Rows are points. The window is the flat piece filled in between its corners: a triangle in 3 columns, a solid with four corners in 4, and so on. A path goes straight from each point to the next, and from the last back to the first. List the points from which the path goes on through the window.
In the rows, zero is written as 128.

Window:
[[122 162 127  90]
 [165 124 127 167]
 [139 147 108 167]
 [ 88 173 199 110]]
Path:
(1): [166 148 137 183]
(2): [144 107 126 157]
(3): [105 127 110 159]
(4): [167 173 131 158]
(5): [136 205 175 133]
(6): [ 74 135 179 113]
(7): [114 142 125 127]
(8): [156 163 117 160]
(9): [180 177 139 162]
(10): [126  91 121 141]
(11): [150 117 129 160]
(12): [157 192 160 174]
(13): [155 196 112 106]
(14): [ 86 116 168 168]
(15): [103 131 110  98]
(16): [138 182 144  96]
Through the window after points: 3, 5, 7, 9, 13, 15

Window (6 x 6):
[[ 60 155  98 135  81  89]
 [ 70 117 130 114 106 136]
 [211 108 163 167 121 131]
 [100 115  79 144  76 133]
 [194 132 113 116 159 133]
 [208  77 146 120 129 101]]
Path:
(1): [102 118 109 151 121 131]
(2): [126  91 128 173 145  81]
(3): [220 103 142 102  99 167]
(4): [121 133 134 126  68 146]
(5): [ 94 128 109 132 115  90]
(6): [124 130 115 164 184  75]
(7): [154 107 124 132  75 132]
(8): [109 149  94 109  82 107]
(9): [ 59  83 116 134 137 141]
(10): [132  97  86 124 150 127]
(11): [145 145 126 147  41 124]
(12): [192 129 114 111  66  92]
(13): [116  83 141 145 193 129]
(14): [146 120 124 170 122 133]
(15): [160 117 141 121  82 105]
(16): [105 122 148  91  96 123]
Through the window after points: 4, 6, 10, 12, 14, 16

Window (8 x 8):
[[159 147 105  95 226 115 171 183]
 [191 133  75  99 201 230 110 117]
 [131 174 100  71 134 162  89 116]
 [111 144 143 170  97 150  83 125]
 [ 75 152  59  81 119 167 197 165]
 [134  88  97 110  66 140 168 109]
 [120 114  82 101 108 140  88 152]
 [ 91 147 129 167 161  82  89 101]]
Path:
(1): [139 110 149 114 201 167  88 149]
(2): [103 153  66 129 112  98 184 137]
(3): [138 149 105 139 105 142 112 135]
(4): [117 107 121 128 124 162 118 109]
(5): [113 116 124  96 192 138  93 142]
(6): [176 157  93 128 137 122 140 138]
(7): [129 148  93 145  99 135  95 125]
(8): [109 131 164 148 135 181 105 129]
(9): [ 96  93 120  79 121 157 117 138]
(10): [128 160  77 117 118 161 111 120]
(11): [161 148  91 135 111 155  99 112]
(12): [105 115 134  96 175 143  84 141]
(13): [ 92 121 121 116 130 118 127 147]
(14): [197 194  56 114 121 158 143 125]
(15): [151 151  69 141  55 115 101 118]
(16): [110 112 105 102 131 155 131 142]
Through the window after points: 3, 7, 15

Window (9 x 9):
[[120 124 128 124 115  83 157  80 128]
 [131 116 105 149 157  43 156 120 118]
 [106 127 158 103 141 105 135 168 104]
 [125 104 111 137 102 131 114 168 130]
 [103 211 170 140 175 189  65 178   7]
 [155 119 125 105 148  65 107 118 137]
 [155 145 138 134 129 139 155 158 139]
 [129  93 156 155 147  93 132 119 147]
 [132  98 110 112 173 154 176  92 102]]
Path:
(1): [113 132 114 181 134 106 132 128 191]
(2): [ 48 131 151  91 174 151 106 138 124]
(3): [153 116 129 131 132  83 138 127 104]
(4): [148 113 137 148 134 113 142 146  85]
(5): [ 91 160  99  95 145 107 118 113 152]
(6): [ 67 129 130  96 172 115 145 158 131]
(7): [156 146 139 166 123 161 115 143  59]
(8): [158  76 142  68 116 113 149 156  65]
Through the window after points: none

Window:
[[110 105 148  62  58  93 209 103 115  74 174]
 [ 49 133 141  73 171  98 123 232 133 114 128]
 [140 151 132 155  79 111  71 126 134 110  97]
 [118 123 131 114  69 172 113 138 110 162 104]
 [123 179 128 159 172 136  82 113 155 117 117]
 [118 133 133 120  88 165  82 134 114  73 127]
 [ 90  48 133 170 114 172  87 162 167 135  76]
 [174 100 112 160 117  95 111 112 161 106 190]
 [162 120 140 125 166 138 116 125 116 107  94]
 [113 165 191 140  89 146  94 159 117 102 128]
 [113  51 141  72 184  99 146  65  82 139 131]]
Path:
(1): [152 143  89 163 164  91 130 142  98 110 157]
(2): [104 126 103 180 138  99 105 113 108  95 101]
(3): [149 151 179  62 158 168  96 115 167 157 147]
(4): [132 153 146 110 131 154 109 132 165 136 132]
(5): [110  85 121 122 118  48 135 139  42  63 145]
(6): [114 113 111 170 120 124 104  95  78 119 122]
(7): [143 177 176  84 103 137  93 179 207 102 114]
(8): [144  98 148  96  94 145  86 111 165 101 112]
(9): [120 135 142 152 110 133 144 127  85 113 128]
(10): [ 98 125 137 141 112 140  97 134 106 103 106]
(11): [146 130 145  74 114 132 116 160 184 120 126]
(12): [126 103 171  97 136 155 105 108 134 117  87]
Through the window after points: 2, 6, 12

Window:
[[105  99  76 186 135 120 149 196 125 138 169]
 [109  52 134 161  87 112 147 209 158 168 173]
 [120  91 132 130 109 144 183 130  85 104 148]
 [176 149 170 147 131 155 137 149 121 117 156]
 [121 190 153 110  92 157  44 146 128 179 114]
 [168 159 164 140 147 156 121  71 148 151  80]
 [136 174 178 113 169 115 133  92  92 156 145]
 [187 173 144 127 131  79 108  82  86 119 118]
 [175 150 167  87 175 132 130 124 115 119  75]
 [153 137 157 103 168 127 106  77 130  87 141]
 [ 60  88 199 188  98 142 123 202 124 119 123]]
Path:
(1): [146 112 198 171 168 133  54 143  70 142 187]
(2): [163  72 176 154 164 149 107 144  94 155 159]
(3): [123 156 109 139 110  87 174 141 135 109 130]
(4): [128 213 156 117 113 106 122 154 184 144 167]
(5): [114 103 136 157 119 146 103 159 102 144 123]
(6): [144 116 164 134 144 134 129 131  96 134 143]
(7): [118 165 113 139  92 142 169 101 157  94 150]
(8): [125 184 121  93 111  89 200 154 128 153 114]
(9): [146 118 199 147 159 167  45 112 105 126 122]
(10): [190 121 145 110 156 183 104 124  88 133 100]
(11): [ 95 166 188 143 135  80 156 134 133 131 152]
(12): [151 154 154 140 106 116 157 138 132 140 117]
(13): [155 147 158 125 151 149  54 129  88 132 140]
(14): [124  50 142 143 124 112  78 183  91 170 143]
(15): [136 185 157 140 113 142 132 103 151 122 131]
(16): [139 147 127 115 108 110 154 132 165 138 101]
Through the window after points: 4, 8, 10

Window:
[[118 149 108 141 169 103  87 155 118 185  94 120]
 [ 88 180 100 107 130  67 112 166 115  95 177  69]
 [114 196 103 119 108  72  56 128 138  70 147  88]
 [143 134 151 217 124 153 134 130 196 107 133 130]
 [137 165 124 120 167  69 121 128 206 220 132 163]
 [158 151 152 171  86 152 161 118 163 118  87  99]
 [ 66 201 141 121 123  95  88 110 118 105 165  98]
 [158 113 143 195  92 118 144 105 106  91 119 131]
 [161 145 128 135 173 157 143  95 189 113 139 150]
 [ 83 189  86 105 130  80  97 184 113 160 114 167]
 [158 168 183 183 123 112 137 145 117  68 105 113]
 [190 128 175 159 114 167 123 133 175 148 144 141]]
Path:
(1): [165 171 129 170 112 133 131 129 149 118 140 113]
(2): [158 206 139 194 125 109 124 120 132 123 173  94]
(3): [144 130 146 139 122 133 132 125 171 128 108 127]
(4): [135 137 144 143 116 109 110 138 152 116 125 110]
(5): [138 196 126 157 149 117 115 122 132 107 151 108]
(6): [155 189 104 154 162 115 137 118 150 123 141 126]
(7): [ 97 122 194 136  61  97  95 158 157 127 118 125]
(8): [ 53 130 154 102 123  72 122 133 142  67 127 105]
Through the window after points: none

Window:
[[142 162 101 124 149  84 174 140  82 119  92  77 117 129]
 [106 129 174 130 137 139 111 173 161 148 168  77 186 195]
 [122  98 127 120  84 109 137 173 142  94 135 127 143  96]
 [ 80 114  96  94  73 127  45 117 121 176 155  98  57 198]
 [131 170  84 123 136 150 108 215 134 101 145 120 104  76]
 [189 162  25 120 135 128 183 120 106 232 154 127 108 102]
 [120  79  90 126 145 117  62 151 173  90 158  74  78 112]
 [141 165 125 180 189 150 153 228 181 113  72  97 143 177]
 [138 109 129  75 138 116 105 138 127 105 116 143 140 103]
 [152 131 110 145 117 148 117 139 107  83 114 125 146 116]
 [130 114 197 160 126 186 149  90 116 162  92 112  83 135]
 [150 189 137 177 124  76 157 145 158  82 149 131  98 117]
 [124  84 152  99 108 152 126 156  91  91 162 158 114 139]
 [ 86  81 136 189 159  79  69 101 138 173 141  92  94 138]]
Path:
(1): [ 65 106  98 131 112 155  87  94 138 142 134 116 108 138]
(2): [187 116 161 124 141  58 109 194 109 137 145 107  97 147]
(3): [145 121 147 149 132 121 108 166 128 146 149 116 108 144]
(4): [103 141 113 133 135 153 144 149 139 105 114  93 136 136]
(5): [ 45 111 128 146 157 141 168 107 160 120 125 117 125 111]
(6): [188 165 112 137 104  98 114 171 121 117 153 125  96 132]
(7): [153 114 148 129 144 103  57 146  91 161 141  59  85 154]
(8): [ 99 115 121 148 126 138 127 126 150 130 128 130 106 122]
Through the window after points: 1, 5, 7
